Each row is a point. The points of each table are mixes of a few directions, plus a little noise. How many directions does each table use, and how many do they share? Where both have some left over, give the other angles between the two spaces (their principal angles), to ten degrees, smallest first.

First, 5 rows:
[[ 44  35]
 [-47 -38]
 [ 63  50]
 [-28 -22]
 [-32 -26]]
Second, 6 rows:
[[ -3   9]
 [-35  65]
 [  6 -12]
 [ 33 -58]
 [ 35 -60]
 [-34  60]]
Directions: first 1, second 1, shared 0; angles 80

First (6 x 6):
[[  4 -11   3   7 -10   5]
 [  2 -32 -63 -10   0  13]
 [ -9  36  18  -5  14 -12]
 [  8 -25  -7  11 -20  12]
 [  2   8  95 -23  50 -36]
 [ -7  24 -47  20 -35  19]]
Second, 7 rows:
[[ 11  29 -19 -31 -11  27]
 [ -2 -35  34  41  36   2]
 [-38 -58  52 -41  19 -15]
 [ 19  19  -7 -14  18  55]
 [  6  13  14  15  -5 -29]
 [  0  21 -43  19 -43 -42]
 [  4   8 -31  10 -14   3]]
Directions: first 3, second 4, shared 1; angles 40, 70

First, 11 rows:
[[ 56 -39  24  32   0  31  45 -36 -10  50   3]
 [-78  54 -33 -45   1 -44 -63  50  14 -70  -4]
 [-11   8  -5  -6   0  -6  -9   7   2 -10  -1]
 [-22  15  -9 -13   0 -13 -18  14   4 -20  -1]
 [ 24 -17  10  14   0  13  19 -15  -4  21   1]
 [ 45 -31  19  25   0  25  36 -28  -8  40   2]
 [ 21 -15   9  12   0  12  17 -13  -4  19   1]
 [-67  46 -29 -38   0 -37 -54  43  12 -60  -3]
 [-30  21 -13 -17   0 -17 -24  19   5 -27  -2]
 [ -9   6  -4  -5   0  -5  -7   6   2  -8   0]
 [ 72 -50  31  41   0  40  58 -46 -13  64   4]]
Second, 9 rows:
[[-95 -50  38  31  26  27  17 -10  -3  17  45]
 [ 74  39 -37  -9  -6 -16 -10  10  12 -10 -33]
 [ 55  32 -41  21  24  -3  -4  14  28  -3 -20]
 [ -5  -4  18 -31 -33 -10  -4  -7 -23  -5  -3]
 [ 66  36 -49  29  33  -2  -3  16  36  -3 -23]
 [ 30  15   0 -36 -35 -17 -10  -1 -17 -10 -19]
 [ -5  -1 -14  36  34  12   6   6  22   6   7]
 [-67 -35  37  -1  -4  11   9 -10 -17   6  28]
 [-56 -32  49 -38 -42  -3   1 -16 -39  -1  18]]
Directions: first 1, second 2, shared 0; angles 80

First:
[[  6 -46  -5  -1   3  33  50 -22 -14  -5 -25  26  41  -9  37  16 -23 -60]
 [ -7  20  43   2 -10 -10  49 -24  26   2  -9   8   5  13  14   4 -21  40]
 [ 38   7  18 -15   3 -63   0  10 -28  87 -11 -50 -23  42  15  20  54  34]
 [  2  32 -31  42 -10  -6  -5 -12  16 -42  39  -5 -27 -32 -34 -17 -28  35]
 [-10 -19 -11   4   1  32  11  -8   2 -30  -4  24  21 -17   6  -1 -23 -34]
 [-25  35  46 -48   6 -28 -73  48  14  37  -7 -23 -25  45 -20 -10  57  49]
 [ -1 -42 -19 -20  12  29 -22  17 -26   5 -17  11  23  -2  13   6  15 -65]
 [-41  34  75 -27  -8   1  18  -3  48  -8 -17  20   8  29   5  -7 -11  54]
 [  2  -5 -31  33  -5  23  24 -23   6 -45  17  18   6 -36  -6  -5 -41 -17]
 [ 47 -11 -60  19   8 -36 -38  16 -48  39  21 -47 -32  -8 -14   6  39 -14]
 [-12  -5 -27  12   0  27 -16   2   4 -41  13  16   4 -26 -15 -11 -19 -22]]
Second (9 x 18):
[[-56  32  10  11 -20   8 -74  55  21 -95 -19  44  -9  -4 -80 -21  -3  36]
 [-66  43   9  -9  -5  31 -88  42  46 -82  18  30 -16 -14 -65 -38  -8  32]
 [-31  29  19   6  -7  18   6 -12  41 -44  15  20  -2 -12 -14 -18 -33  31]
 [  6 -11 -11  -4   2  -8 -24  20 -21   9 -11  -5  -2   6  -8   5  22 -13]
 [ 22 -18  -7   2   2 -13  17  -4 -23  28 -11 -11   4   7  16  14  11 -15]
 [ 24 -14   5  18  -8 -19  55 -21 -16  15 -21   1  11   6  19  20  -9   1]
 [ 23 -13  -7 -10  12   0  25 -23  -7  45  15 -23   2   1  36   6   4 -19]
 [ 44 -26  -6   1   8 -15  62 -36 -24  62  -1 -25  10   7  52  22   2 -23]
 [ 32 -21 -13 -15  17  -3  21 -22 -18  63  15 -32   2   4  43   9  15 -30]]
Directions: first 4, second 3, shared 2; angles 90

First, 10 rows:
[[-15  -1 -12  -5   5  -6  18 -10 -13  -6 -13  -6   8 -14  23  21   0  -1
    5  -2  -3 -14 -18 -13 -15  14   5 -37   1   0 -12  -5]
 [-27  -2 -20  -8  10 -10  31 -16 -21 -10 -22 -10  14 -24  40  36  -1  -2
    9  -3  -5 -24 -32 -22 -25  24   9 -64   1  -1 -21  -9]
 [-30  -2 -23  -9  11 -12  35 -19 -24 -11 -25 -11  16 -27  45  40  -1  -2
   10  -3  -6 -26 -36 -25 -29  28  10 -72   1  -1 -23 -10]
 [ 15   1  11   5  -5   6 -17   9  11   6  12   6  -8  13 -22 -19   1   1
   -5   1   3  13  18  12  14 -13  -5  35  -1   0  11   5]
 [ 12   1   9   4  -4   5 -14   8  10   4  10   5  -7  11 -18 -17   0   1
   -5   1   2  11  15  10  12 -11  -4  30   0   0   9   4]
 [-10  -1  -8  -3   4  -4  12  -6  -8  -4  -8  -4   5  -9  15  14   0  -1
    3  -1  -2  -9 -12  -8 -10   9   3 -24   0   0  -8  -3]
 [ 23   2  17   7  -9   9 -27  15  19   8  19   9 -13  21 -34 -31   0   1
   -8   2   4  20  28  19  22 -21  -7  55  -1   1  18   7]
 [ 15   1  12   5  -5   6 -17  10  12   5  12   6  -8  14 -22 -20   0   1
   -5   1   3  13  18  13  14 -14  -5  36  -1   0  12   5]
 [ 40   3  30  12 -14  15 -46  25  32  14  33  15 -21  36 -59 -53   1   3
  -14   4   7  35  48  33  38 -36 -13  95  -2   1  31  13]
 [-23  -2 -17  -6   8  -9  26 -14 -18  -8 -18  -8  12 -20  33  30   0  -1
    8  -2  -4 -19 -27 -18 -21  20   7 -53   1   0 -17  -7]]
Second (8 x 32):
[[ -1   1   1   1 -25   8   0  21  -3  23  21  -2  -8   6 -13 -26   8 -23
    7  -6  -4   8   4  30  15   4 -19  -2   7  14   3   1]
 [  4   8  -3  -9  15  -7  -7   9   3   4  14  -5  -7  15 -20  -3  -7  17
  -13   0 -10  22  26  -3  -5 -16   8  22 -26   0  15  -1]
 [ 14 -13   5  -1  -2   9  -8   0  10  -1  -7   5 -19   6 -18 -10 -11  -5
    0   9   2 -15  11 -20  23   2   1  12   7 -10   4  11]
 [-22 -10  40  19  38  -3   2 -37  15   9   1  21  57 -10  34 -29  29   6
  -13   3  27  13 -29  13   4 -18   9  -7  -7 -13  14  -5]
 [-31 -10 -16 -23   7   8   6  52 -32  43  15  -5 -35  16 -53 -13 -12 -13
  -16   1 -16  -9  40 -31   6  13   2  -3 -24  -9  12  20]
 [ 15  12 -28  -7 -17  -8   7  -4  -8 -30 -17 -15 -15  -8  16  44 -15   7
   15  -4 -12 -10  -6 -10 -20  12   1 -15  11  11 -22  -9]
 [ 26   3 -34 -21 -23  -5  14  -1   1 -20  -6 -23 -39  -2   5  22 -32  -2
   16   2 -24 -11   6 -18   2  15  -4 -33   2  13 -13  -7]
 [ -6   9  36  42   7   0 -14 -42  11 -29 -24  25  66 -22  53  16  42  11
    7  -4  37   4 -51  37 -22 -14   2  26  32  -4 -12 -11]]
Directions: first 1, second 6, shared 1

First:
[[-10  -2  31   2 -24 -12  13 -25   6   0   8 -14   0 -18  -9   0 -10  -9
    0  -2   3 -12 -12  -3  -8  17  18  -6   0  -8  -2  -3]
 [-21   0  34  -8 -12 -14  -2 -28   1  11   3  -2   6 -19  -1 -15  -5   0
  -14  -6  12 -11 -10   9 -10   6  16 -13   0 -11  -8  -4]
 [-46  -6  95 -14 -27 -26   0 -72  -7  -3   8  -8   2 -54 -15  -5 -12 -10
  -42 -16  18 -45 -28   5 -35  23  26 -18  10 -14  -4 -13]
 [  9  -6  14   9 -19  -1  20  -8   2 -22   9 -19 -13 -10 -18  28 -12 -17
    8   3 -15 -15  -8 -19  -6  19   2  10   6   5  15   1]
 [  2  -1  21  12 -43 -15  34 -21  19  -4  16 -32  -2 -12 -16   6 -20 -16
   24   5  -5  -7 -13 -14   0  30  27  -2  -5 -10   4   2]
 [ 25  -3 -40   3  31  23 -11  36 -16 -24  -9  12 -14  20   1  28  10  -1
    2   7 -18   4  16 -11   4 -14 -34  20   9  23  16   5]
 [ 19  11 -42  13 -20  -4  24  25  28  26   6 -16  10  26   8 -19  -8   5
   46  10   0  36   4   4  27   3  19  -4 -21 -13 -10   7]
 [ 12  11 -67  -3  36  14 -25  48   4  32 -16  26  16  42  31 -32  19  28
   13   4   7  43  24  22  28 -37 -15  -3 -14   0 -17   7]
 [ 38   1 -72   7  36  28  -9  58  -6 -12 -12  14  -8  40   9  18  15   7
   22  11 -21  26  25  -8  19 -23 -35  22   0  21  11   8]
 [-27  -5  25 -22  41   5 -45 -14 -30  -1 -16  35   3 -16  11  -8  20  14
  -56 -13  14 -19   2  17 -21 -27 -21  -4  15   8  -5  -8]]
Second:
[[-49  14  32 -20  -4 -27 -22 -34  14  69  -2  16  38 -12  30 -81   4  32
  -22 -14  47  17  -9  48   3 -16  39 -42 -21 -37 -45  -6]
 [ 24  -7 -14  10   4  14  10  16  -6 -33   1  -7 -18   5 -14  38  -3 -15
   10   7 -24  -9   5 -23  -1   7 -19  20  11  18  22   2]
 [-41  12  26 -17  -4 -23 -18 -29  11  58  -4  13  32  -9  25 -68   3  26
  -18 -11  40  15  -8  40   3 -14  34 -34 -18 -32 -38  -5]
 [ -2   0   1  -1   0  -1  -1  -1   0   3   0   0   1  -1   1  -4   1   1
   -1  -1   3   2   0   2   1  -1   3  -1   0  -2  -2   0]
 [ 12  -3  -7   4   0   7   5   8  -3 -16   0  -3  -8   2  -7  19  -1  -8
    5   3 -10  -5   2 -12   0   4  -8   9   5   8  11   1]
 [-15   5   9  -5  -1  -8  -6 -10   5  20  -1   5  12  -4   8 -23   2   9
   -6  -4  13   5  -3  14   1  -5  12 -11  -5 -10 -14  -3]
 [ 43 -12 -26  18   4  24  19  29 -12 -61   3 -14 -33  11 -26  69  -4 -27
   19  12 -42 -15   8 -42  -3  14 -35  35  20  32  39   6]
 [ 29  -8 -19  12   4  16  12  20  -8 -40   1  -9 -22   7 -17  46  -1 -19
   13   7 -28 -11   6 -28  -1   9 -23  23  13  22  26   3]]
Directions: first 3, second 1, shared 1
